Rows are points. Each copy is the shape, with its points in the same order, turned, moved and blurred by noise. Some copies are also mirrored. Which?

Shape (6 x 2)
[[-0.35 -0.05]
 [ 0.41  0.04]
 [-0.24  0.65]
 [-0.09  0.16]
 [ 0.13 -0.11]
 [ 0.63 -0.35]]
Copy 1 (6 x 2)
[[-0.19  0.15]
 [ 0.57 -0.22]
 [-0.23 -0.56]
 [-0.01 -0.19]
 [ 0.36  0.03]
 [ 0.88  0.12]]
Copy 1 is: mirrored
Copy 2 (6 x 2)
[[-0.35  0.09]
 [ 0.44  0.09]
 [-0.14  0.76]
 [-0.04  0.27]
 [ 0.10 -0.04]
 [ 0.59 -0.34]]
Copy 2 is: only turned
Copy 3 (6 x 2)
[[-0.30 -0.29]
 [ 0.35  0.14]
 [-0.52  0.40]
 [-0.15  0.02]
 [ 0.17 -0.11]
 [ 0.73 -0.10]]
Copy 3 is: only turned

Shape (9 x 4)
[[-0.34 -0.11  0.05  0.21]
 [ 0.00 -0.33 -0.64  0.71]
 [ 0.23 -0.48  0.53  0.21]
 [-0.05  0.15  0.43  0.17]
 [-0.60  0.20  0.11 -0.60]
 [-0.02  0.01 -0.23 -0.36]
 [ 0.05 -0.69 -0.40  0.58]
 [-0.28  0.08  0.25  0.00]
 [-0.39  0.36 -0.09 -0.36]]
Copy 1 (9 x 4)
[[ 0.00 -0.19  0.28  0.02]
 [-0.25  0.33  0.39  0.72]
 [ 0.69 -0.07 -0.16  0.22]
 [ 0.35  0.06  0.08 -0.32]
 [-0.31 -0.55 -0.18 -0.62]
 [-0.32 -0.07 -0.36 -0.10]
 [ 0.02  0.07  0.19  0.89]
 [ 0.11 -0.18  0.09 -0.31]
 [-0.40 -0.17 -0.08 -0.53]]
Copy 1 is: only turned
Copy 2 (9 x 4)
[[ 0.02 -0.27  0.16  0.27]
 [ 0.56  0.41  0.35  0.69]
 [ 0.28 -0.13  0.63 -0.45]
 [-0.33 -0.15  0.31 -0.09]
 [-0.21 -0.68 -0.50  0.02]
 [ 0.14 -0.07 -0.40 -0.02]
 [ 0.78  0.22  0.40  0.38]
 [-0.18 -0.33  0.09  0.01]
 [-0.25 -0.30 -0.44  0.16]]
Copy 2 is: only turned

Shape (14 x 8)
[[-0.49 -0.30 -0.07 -0.39  0.01 -0.40  0.21 -0.39]
 [-0.57 -0.26 -0.23  0.45  0.35  0.53 -0.49 -0.41]
 [ 0.49 -0.06 -0.03 -0.24  0.27 -0.14  0.32  0.27]
 [-0.08  0.57 -0.32 -0.38  0.30 -0.42  0.02 -0.04]
 [ 0.46  0.26 -0.16 -0.01 -0.50 -0.12  0.10  0.39]
 [-0.18 -0.34  0.34 -0.13 -0.32  0.26 -0.39  0.44]
 [-0.21  0.41  0.20 -0.30  0.26 -0.40  0.39  0.17]
 [ 0.20  0.38 -0.51 -0.33 -0.45  0.63 -0.56  0.03]
 [-0.02 -0.36 -0.40  0.36 -0.27 -0.20 -0.41  0.13]
 [ 0.20  0.49 -0.11  0.39  0.42 -0.37  0.21 -0.10]
 [ 0.41  0.51 -0.63  0.10  0.11 -0.03  0.46  0.35]
 [-0.26  0.12 -0.53  0.71 -0.40 -0.04 -0.20 -0.56]
 [ 0.10  0.09  0.36  0.27 -0.11  0.38 -0.45  0.14]
 [ 0.07 -0.37 -0.45 -0.35  0.27 -0.17  0.06 -0.38]]
Copy 1 (14 x 8)
[[-0.17 -0.44 -0.43 -0.27 -0.25  0.25  0.06 -0.67]
 [-0.01 -0.01  0.15  0.77  0.21  0.64 -0.24 -0.61]
 [ 0.33 -0.35 -0.49 -0.14  0.26 -0.26  0.22  0.25]
 [ 0.59  0.24 -0.52 -0.22 -0.26 -0.03  0.29 -0.31]
 [ 0.40 -0.28 -0.04  0.01 -0.45 -0.26 -0.02  0.46]
 [-0.37 -0.09  0.01  0.22 -0.02 -0.31 -0.54  0.02]
 [ 0.04  0.11 -0.27 -0.39 -0.09 -0.27  0.53 -0.26]
 [ 0.60  0.23  0.08  0.14 -0.33  0.39 -0.68  0.38]
 [ 0.14 -0.47 -0.13  0.66 -0.54 -0.06 -0.20 -0.19]
 [ 0.61 -0.14 -0.03  0.14  0.07 -0.13  0.78 -0.28]
 [ 0.61 -0.01 -0.33  0.15 -0.21  0.17  0.66  0.59]
 [ 0.42 -0.47  0.41  0.50 -0.60  0.54  0.15 -0.48]
 [ 0.17 -0.06  0.43  0.35  0.24 -0.19 -0.36 -0.10]
 [ 0.31 -0.52 -0.66 -0.03  0.08  0.37 -0.05 -0.36]]
Copy 1 is: only turned
Copy 2 (14 x 8)
[[ 0.47  0.17 -0.33 -0.22 -0.09 -0.42 -0.12 -0.59]
 [-0.32 -0.38 -0.63  0.03 -0.14  0.57 -0.56 -0.34]
 [ 0.26  0.04  0.39  0.09  0.08  0.21  0.64 -0.32]
 [ 0.42  0.75 -0.44  0.28  0.14  0.19  0.31 -0.37]
 [-0.12  0.59  0.35  0.03  0.21  0.06  0.49  0.38]
 [ 0.10  0.05  0.29 -0.10 -0.60  0.20 -0.25  0.30]
 [ 0.50  0.39 -0.11  0.50 -0.16 -0.22  0.42 -0.29]
 [-0.51  0.84  0.01 -0.41 -0.25  0.72 -0.01  0.02]
 [ 0.01 -0.01 -0.21 -0.26  0.27  0.18 -0.32  0.45]
 [ 0.07  0.20 -0.24  0.74  0.40  0.12  0.39 -0.22]
 [-0.13  0.43 -0.21  0.15  0.31  0.23  0.90 -0.07]
 [-0.63  0.11 -0.63  0.02  0.64  0.07 -0.44  0.07]
 [-0.30  0.05  0.27  0.43 -0.34  0.39 -0.36  0.06]
 [ 0.24  0.01 -0.24 -0.37  0.24  0.17  0.06 -0.59]]
Copy 2 is: mirrored
Copy 3 (14 x 8)
[[-0.51  0.21  0.47 -0.18 -0.02 -0.12 -0.03 -0.26]
 [-0.04  0.43  0.12  0.86 -0.49  0.59  0.02 -0.18]
 [ 0.40 -0.14  0.27  0.03  0.51 -0.23  0.07  0.03]
 [-0.28  0.39 -0.17  0.11  0.77 -0.11  0.12 -0.18]
 [ 0.14 -0.25 -0.33  0.09  0.34 -0.17  0.32  0.60]
 [ 0.00 -0.41 -0.02  0.19 -0.18  0.25 -0.63  0.44]
 [-0.08  0.35  0.34 -0.20  0.71  0.00 -0.18  0.26]
 [ 0.11 -0.32 -0.94  0.22  0.08  0.47  0.17  0.06]
 [-0.20 -0.19 -0.09  0.68 -0.31 -0.30  0.10  0.24]
 [ 0.20  0.63  0.16  0.33  0.40 -0.30  0.39  0.28]
 [ 0.26 -0.01 -0.11  0.39  0.87 -0.02  0.72  0.31]
 [-0.40  0.44 -0.22  0.50 -0.47  0.09  0.70  0.35]
 [ 0.39  0.17 -0.22  0.39 -0.22  0.21 -0.24  0.52]
 [-0.02  0.01  0.14  0.23  0.11 -0.18  0.20 -0.54]]
Copy 3 is: only turned

Shape (13 x 9)
[[-0.14 -0.52  0.30  0.01  0.09  0.42 -0.36  0.07  0.34]
 [ 0.29 -0.23 -0.57  0.33 -0.11 -0.03 -0.12 -0.09 -0.20]
 [-0.31  0.57  0.06 -0.02 -0.03  0.22  0.61  0.79 -0.29]
 [ 0.47  0.13 -0.24  0.31  0.35 -0.38 -0.22 -0.20  0.46]
 [-0.54  0.38 -0.33 -0.09  0.17  0.08  0.52  0.38 -0.05]
 [ 0.13 -0.13 -0.40  0.13 -0.29 -0.54  0.23 -0.01  0.14]
 [-0.37  0.24  0.27 -0.27 -0.18  0.57  1.02  0.13 -0.22]
 [-0.08 -0.45  0.55 -0.10  0.55 -0.07 -0.52 -0.20 -0.31]
 [-0.09 -0.31 -0.02  0.24  0.46  0.00 -0.21 -0.38 -0.10]
 [ 0.22 -0.02 -0.63 -0.48 -0.05  0.02  0.15 -0.01  0.17]
 [ 0.14  0.37 -0.39 -0.16 -0.35 -0.39 -0.10 -0.15  0.09]
 [-0.91  0.45  0.05 -0.16 -0.12  0.17  0.73  0.43 -0.08]
 [ 0.18  0.48 -0.61  0.10 -0.31 -0.07 -0.29 -0.29  0.32]]
Copy 1 (13 x 9)
[[ 0.74  0.40  0.47  0.34  0.00  0.10 -0.13 -0.04 -0.08]
 [-0.06 -0.40 -0.04  0.54  0.20 -0.15 -0.04 -0.35 -0.06]
 [-0.30 -0.06  0.53 -0.01 -0.36  0.63  0.91 -0.48  0.25]
 [-0.09 -0.07 -0.12  0.46  0.03 -0.55  0.26  0.27 -0.44]
 [-0.12 -0.11  0.36 -0.13  0.06  0.21  0.93 -0.22  0.40]
 [-0.04 -0.71  0.08  0.15 -0.19 -0.31  0.02 -0.06  0.08]
 [-0.05 -0.28  1.06 -0.32  0.17  0.80  0.47 -0.10  0.21]
 [ 0.09  0.83 -0.05  0.05  0.04  0.15 -0.47  0.14 -0.02]
 [-0.02  0.31  0.10  0.26  0.44 -0.19 -0.14  0.05  0.12]
 [ 0.30 -0.59 -0.19  0.11  0.16  0.10  0.48  0.12 -0.04]
 [ 0.04 -0.53 -0.08 -0.17 -0.11 -0.24  0.23 -0.22 -0.31]
 [ 0.01 -0.10  0.77 -0.58 -0.11  0.39  0.88 -0.43  0.47]
 [ 0.20 -0.48 -0.05  0.06  0.24 -0.43  0.49 -0.37 -0.50]]
Copy 1 is: only turned
Copy 2 (13 x 9)
[[-0.40 -0.42  0.12 -0.13 -0.27  0.33  0.17 -0.19  0.35]
 [ 0.23  0.17  0.50  0.30  0.18 -0.10 -0.08 -0.30 -0.02]
 [-0.10  0.77 -0.13 -0.41 -0.29  0.21  0.00  0.65 -0.50]
 [ 0.76 -0.32  0.12  0.29  0.23  0.55 -0.05 -0.15  0.05]
 [-0.10  0.45 -0.24 -0.19 -0.20  0.26 -0.31  0.19 -0.68]
 [ 0.38  0.27  0.00  0.58  0.05  0.14  0.21 -0.25 -0.26]
 [-0.19  0.61 -0.31 -0.84 -0.53 -0.06  0.33 -0.02 -0.57]
 [ 0.06 -0.90  0.16 -0.07 -0.45 -0.24  0.02  0.21  0.18]
 [ 0.12 -0.60  0.13 -0.05  0.05 -0.13 -0.09 -0.19 -0.06]
 [ 0.29  0.33  0.26  0.25 -0.49  0.41 -0.20 -0.51 -0.35]
 [ 0.59  0.42 -0.19  0.45 -0.19  0.16 -0.20 -0.22  0.05]
 [-0.36  0.63 -0.71 -0.38 -0.32  0.11 -0.08  0.31 -0.68]
 [ 0.60  0.41 -0.06  0.23  0.15  0.34 -0.44 -0.43  0.25]]
Copy 2 is: only turned
Copy 3 (13 x 9)
[[ 0.16 -0.36 -0.47  0.09  0.48 -0.44  0.27  0.09 -0.31]
 [ 0.12  0.43  0.07  0.46  0.07 -0.25 -0.13  0.03  0.31]
 [ 0.00  0.33 -0.64 -0.17 -0.15  0.65 -0.53  0.81 -0.30]
 [-0.06 -0.21  0.37  0.68 -0.06  0.14  0.11 -0.22  0.02]
 [ 0.30  0.12 -0.30 -0.17  0.15  0.78 -0.38  0.55  0.13]
 [-0.14  0.07 -0.02  0.40 -0.17  0.06  0.10  0.31  0.65]
 [ 0.26  0.16 -0.34 -0.37  0.08  0.25 -0.17  1.34 -0.22]
 [-0.35  0.06  0.05 -0.30  0.44 -0.25  0.52 -0.24 -0.50]
 [ 0.04  0.11  0.30  0.17  0.61 -0.07  0.27 -0.05 -0.14]
 [ 0.50 -0.06  0.03 -0.02 -0.27 -0.02 -0.09  0.14  0.41]
 [-0.22 -0.22  0.20  0.09 -0.18  0.01 -0.44  0.13  0.54]
 [ 0.01 -0.04 -0.57 -0.35  0.34  0.74 -0.39  1.04  0.04]
 [ 0.17 -0.39  0.32  0.42 -0.05 -0.10 -0.67  0.07  0.41]]
Copy 3 is: mirrored

Shape (17 x 12)
[[ 0.51  0.18  0.11  0.28  0.44 -0.50 -0.42 -0.32 -0.33  0.07 -0.01  0.00]
 [ 0.16  0.49  0.51 -0.22  0.20 -0.49  0.29  0.08  0.17 -0.03  0.43  0.26]
 [ 0.44 -0.33  0.66  0.33  0.56 -0.04  0.45  0.33  0.27 -0.04 -0.31  0.46]
 [-0.36  0.61  0.42  0.33  0.06  0.22  0.48 -0.27  0.34 -0.28  0.45 -0.06]
 [-0.35  0.18  0.39 -0.49  0.38 -0.40  0.18  0.04  0.41  0.08  0.46  0.05]
 [ 0.02  0.19 -0.15 -0.49 -0.13  0.06 -0.23 -0.23 -0.37 -0.50  0.63  0.04]
 [ 0.52  0.57  0.12  0.41 -0.11 -0.56 -0.43  0.34  0.05  0.14  0.04  0.46]
 [ 0.15  0.54  0.45 -0.37 -0.02 -0.22  0.28 -0.14 -0.41  0.36 -0.14 -0.17]
 [-0.06  0.62  0.21  0.36 -0.19  0.15 -0.02 -0.14 -0.40  0.04  0.04  0.65]
 [ 0.12  0.44  0.17 -0.11  0.11  0.06 -0.33 -0.10 -0.40 -0.15  0.51  0.32]
 [ 0.56 -0.29 -0.32 -0.48  0.59 -0.61 -0.48 -0.35  0.30  0.29  0.33 -0.10]
 [ 0.30  0.06 -0.02  0.48  0.28 -0.42 -0.38 -0.40 -0.18 -0.56 -0.39  0.32]
 [ 0.23  0.35 -0.28 -0.44  0.31  0.19 -0.23  0.34  0.00 -0.41 -0.14  0.06]
 [-0.33  0.62 -0.33 -0.05 -0.44  0.11  0.26 -0.06  0.43 -0.17 -0.35  0.86]
 [-0.17  0.35 -0.23 -0.13  0.46 -0.01 -0.11  0.07 -0.06 -0.32  0.42  0.71]
 [ 0.17 -0.12 -0.23 -0.03  0.56 -0.43  0.55 -0.38 -0.06  0.06  0.63 -0.14]
 [-0.34 -0.12 -0.19  0.53  0.00  0.21  0.42  0.35 -0.15 -0.29 -0.20  0.04]]
Copy 1 (17 x 12)
[[ 0.36  0.10 -0.45 -0.57 -0.27  0.46 -0.13 -0.34  0.22 -0.08  0.56  0.18]
 [ 0.01 -0.08  0.18 -0.68 -0.03 -0.24 -0.50  0.39  0.34  0.16  0.39  0.13]
 [-0.19 -0.06  0.49 -0.55 -0.98 -0.02 -0.01 -0.26  0.57  0.20 -0.03 -0.20]
 [-0.39 -0.37  0.59 -0.74  0.40 -0.11 -0.51 -0.17 -0.02 -0.41  0.06  0.01]
 [-0.50 -0.11  0.24 -0.24  0.11  0.05 -0.32  0.56  0.19  0.21  0.27  0.30]
 [ 0.41 -0.18 -0.23 -0.13  0.62  0.24 -0.26  0.42  0.04 -0.25  0.09 -0.34]
 [ 0.71  0.40  0.17 -0.38 -0.01 -0.18 -0.38 -0.48  0.62  0.08  0.50  0.36]
 [-0.11  0.07 -0.61 -0.66 -0.05 -0.36 -0.57 -0.01  0.05  0.08 -0.08  0.19]
 [ 0.23  0.05 -0.03 -0.63  0.39  0.00 -0.79 -0.56  0.66 -0.13  0.04 -0.26]
 [ 0.48 -0.16 -0.14 -0.38  0.28  0.32 -0.69  0.11  0.36 -0.18  0.15 -0.12]
 [ 0.05 -0.10 -0.52  0.34 -0.28  0.37  0.16  0.21  0.06  0.17  0.95  0.20]
 [ 0.41  0.26 -0.06 -0.72  0.01  0.57  0.21 -0.65  0.19  0.17  0.41 -0.32]
 [ 0.36  0.31  0.12  0.13  0.00  0.19 -0.44  0.01 -0.30  0.19  0.01 -0.35]
 [-0.19  0.27  0.41 -0.12  0.79 -0.49 -0.46 -0.60  0.42  0.46  0.16 -0.59]
 [ 0.07  0.19  0.34 -0.18  0.30  0.47 -0.66  0.13  0.37  0.06  0.44 -0.51]
 [-0.44 -0.01 -0.23 -0.39 -0.13  0.10 -0.01  0.38  0.13 -0.57  0.73 -0.22]
 [-0.31  0.54  0.43 -0.26  0.06  0.07 -0.05 -0.46  0.26 -0.50 -0.32 -0.40]]
Copy 1 is: only turned
Copy 2 (17 x 12)
[[-0.10  0.06 -0.10 -0.63  0.39  0.05 -0.13 -0.28 -0.31 -0.37 -0.24 -0.26]
 [ 0.04  0.64 -0.20 -0.23 -0.02 -0.22 -0.57 -0.50  0.31  0.00  0.15  0.35]
 [ 0.64  0.32  0.03 -0.22 -0.14 -0.03  0.17 -0.15 -0.40  0.08  0.01  0.89]
 [ 0.09  0.83  0.05  0.44  0.23 -0.79  0.07 -0.17  0.42  0.11  0.23 -0.06]
 [-0.05  0.71 -0.08  0.19  0.09 -0.10 -0.91 -0.04  0.32  0.16 -0.07  0.28]
 [-0.77 -0.21 -0.02  0.04 -0.13 -0.60 -0.53 -0.12  0.23  0.03 -0.14 -0.23]
 [-0.04  0.22  0.10 -0.76  0.26  0.15  0.07 -0.68  0.60 -0.34 -0.30  0.21]
 [-0.38  0.49 -0.18 -0.10 -0.30  0.34 -0.26 -0.43  0.03  0.10  0.49 -0.27]
 [-0.50  0.56  0.45 -0.30 -0.15 -0.32  0.37 -0.47  0.24 -0.08 -0.17 -0.05]
 [-0.54  0.23  0.07 -0.38 -0.20 -0.47 -0.25 -0.14  0.22 -0.25 -0.20 -0.15]
 [-0.40 -0.10 -0.42 -0.35  0.77  0.24 -0.83  0.22 -0.13 -0.12 -0.35  0.36]
 [ 0.03 -0.10  0.14 -0.26  0.37 -0.12  0.12 -0.63 -0.43 -0.12 -0.74 -0.11]
 [-0.40 -0.19 -0.30  0.33 -0.18  0.04 -0.07 -0.13  0.21 -0.40 -0.35  0.28]
 [-0.73  0.54  0.29  0.46  0.16 -0.04  0.44 -0.66  0.56  0.39 -0.44  0.56]
 [-0.56  0.37  0.27  0.09 -0.01 -0.52 -0.30 -0.23  0.11 -0.47 -0.45  0.42]
 [-0.28  0.25  0.18  0.11  0.70 -0.35 -0.70 -0.01 -0.35 -0.14  0.52  0.22]
 [ 0.08 -0.10  0.74  0.54  0.04 -0.06  0.33 -0.16  0.09 -0.05  0.11  0.13]]
Copy 2 is: only turned
